Rows are points. Two turns around zero, p and q, are shown by what they do to some points. Where does a point land after both, in the order given? Backwards means that the second turn is done in reverse. Each puzzle has new turns, and all numbers are rounded.

Turn p:
[6.0 2.0] -> [-2.0 -6.0]
[-1.1 -2.9] -> [-1.7  2.6]
[-2.8  3.5] -> [4.5 0.1]
[-2.1 -2.6] -> [-0.8  3.2]
Turn q:
[ 3.8 -1.6] -> [-1.6  3.8]
[ 1.9 -1.8] -> [-0.1  2.6]
[-2.5  5.5] -> [-2.0 -5.7]
[ 2.4 -1.4] -> [-0.8  2.7]
[-5.7 -0.7] -> [ 4.6 -3.5]
Where do these land?
q, then p: [-1.0 -2.3] -> [-0.6 -2.4]
q, then p: [-3.3 -1.0] -> [-3.1 -1.5]
p, then q backwards: [-1.6 -5.2] -> [ 5.4 -0.9]
q, then p backwards: [3.0 4.2] -> [ 3.8 -3.5]
q, then p: [2.9 4.3] -> [2.2 4.7]

Turn p:
[-4.7  2.6  3.2] -> [ 4.0 -2.4 -4.2]
[-2.3  0.8  1.8] -> [ 1.6 -0.9 -2.4]
[ 2.9 -4.0 -2.0] -> [-4.6  2.0  1.7]
[-1.1 -3.0 -4.8] -> [-4.8 -2.9  1.4]
[5.1 3.6 1.8] -> [3.8 4.1 3.4]
Turn q:
[ 3.3  0.5 -3.1] -> [-2.0  4.1  0.4]
[-4.2  2.3  4.1] -> [ 2.8 -5.1  2.4]
[ 2.7 -1.4 -2.4] -> [-1.6  3.2 -1.5]
[ 0.2  4.7 -3.0] -> [-2.7  1.2  4.7]
[-5.6 -3.9  2.5] -> [ 0.7 -6.2 -3.7]
[ 3.7 -2.2  2.0] -> [ 2.9  2.9 -2.4]
Where do these land?
q, then p: [-0.5 -0.6  0.4] -> [-0.8  0.0  0.3]
q, then p backwards: [ 0.8 -2.4  5.9] -> [-2.7  4.5  3.7]
q, then p: [ 2.3 -2.1  0.9] -> [ 0.6 -0.6  3.1]
q, then p: [-1.4 -0.1  2.2] -> [-1.9  1.8  0.4]
p, then q: [1.8 2.8 0.4] -> [2.6 2.0 0.8]
p, then q: [-3.0  2.5 -9.9] -> [ 4.7 -3.9 -8.7]

Turn p:
[4.2 1.3 0.4] -> [-2.7 -3.2  1.5]
[-0.1 -0.1 -1.1] -> [ 0.9 -0.2  0.6]
[-3.1  8.0  0.7] -> [-3.4  6.0  5.1]
[-0.6 -3.4  2.5] -> [ 0.2 -0.2 -4.3]
[-0.5 -5.8 -2.5] -> [ 5.1 -2.4 -2.9]
Turn q:
[ 0.8  2.8 -4.1] -> [2.8 3.5 2.2]
[ 4.5  1.7 -2.0] -> [0.8 0.9 5.1]
[-2.3 -5.9  2.9] -> [-0.5 -5.6 -4.1]
[-3.0  1.3  3.2] -> [-3.1  1.1 -3.2]
Where do these land?
p, then q backwards: [-2.3 -1.2 -0.4] -> [-1.6  0.5 -2.0]
q, then p backwards: [-5.4  1.5 -2.1] -> [-4.8 -3.0  2.0]
p, then q: [-2.9  0.3  4.8] -> [ 2.1  5.1 -0.9]
q, then p: [-0.4  0.3 -1.6] -> [-1.0 -0.9  0.9]
q, then p: [ 1.1 -1.9 -1.4] -> [-0.6 -2.1 -1.5]
p, then q: [9.9 1.1 0.7] -> [ 1.4 -6.7 -7.3]

Turn p:
[-4.3  0.9 -4.7 -4.4] -> [-1.5 -6.4  2.3 -3.6]
[ 4.0 -2.6  1.8  1.8] -> [ 1.8  2.1 -2.1  4.1]
[-2.1  3.4 -0.7 -4.8] -> [ 1.7 -2.5  3.7 -4.1]
[-4.3  3.6 -0.5  0.3] -> [-2.7  0.3  1.7 -4.7]
[ 2.0 -4.0  3.7  3.2] -> [-0.7  3.7 -0.9  5.4]
[ 4.6 -1.3  0.4  4.0] -> [ 1.2  2.8 -4.7  2.8]
Turn q:
[ 2.0  3.1 -4.8  3.2] -> [-2.4  0.8 -3.9  5.0]
[-3.3 -0.6 -3.5  0.5] -> [ 3.7 -0.2 -1.0  3.0]
[-0.1  3.2  5.3  3.2] -> [-4.4 -0.9  5.2  1.0]
[-3.8 -2.3 -1.2  1.5] -> [3.9 1.3 1.5 2.0]
[ 2.4 -2.8  5.0  0.0] -> [-1.9  2.5  3.0 -4.5]
[ 1.8 -2.5 -4.5 -7.2] -> [ 3.7 -1.4 -6.8 -4.4]
[ 1.2  2.0  3.7 -1.2] -> [-2.9 -2.0  1.9 -2.2]
Where do these land?
q, then p backwards: [ 0.8 -2.8  3.4 -4.9] -> [-1.4  5.9 -1.8 -2.0]
p, then q: [ 0.6 -1.6 -0.9  0.2] -> [ 0.6  1.5 -0.1  1.0]
q, then p: [-4.5  3.0 -2.3  7.9] -> [-4.3  7.7 -4.4  0.3]
p, then q backwards: [-0.4  3.8 -1.4 -1.6] -> [ 0.1 -1.9  1.8 -3.5]
q, then p: [ 6.0 -3.8  1.4 -1.9] -> [ 2.1 -4.1  3.4 -4.8]
p, then q: [-3.3  0.4 -4.3  3.0] -> [ 6.0 -1.5 -0.6  0.6]
q, then p backwards: [ 0.8  0.9  4.1 -2.7] -> [-3.7  2.2 -1.9 -1.8]
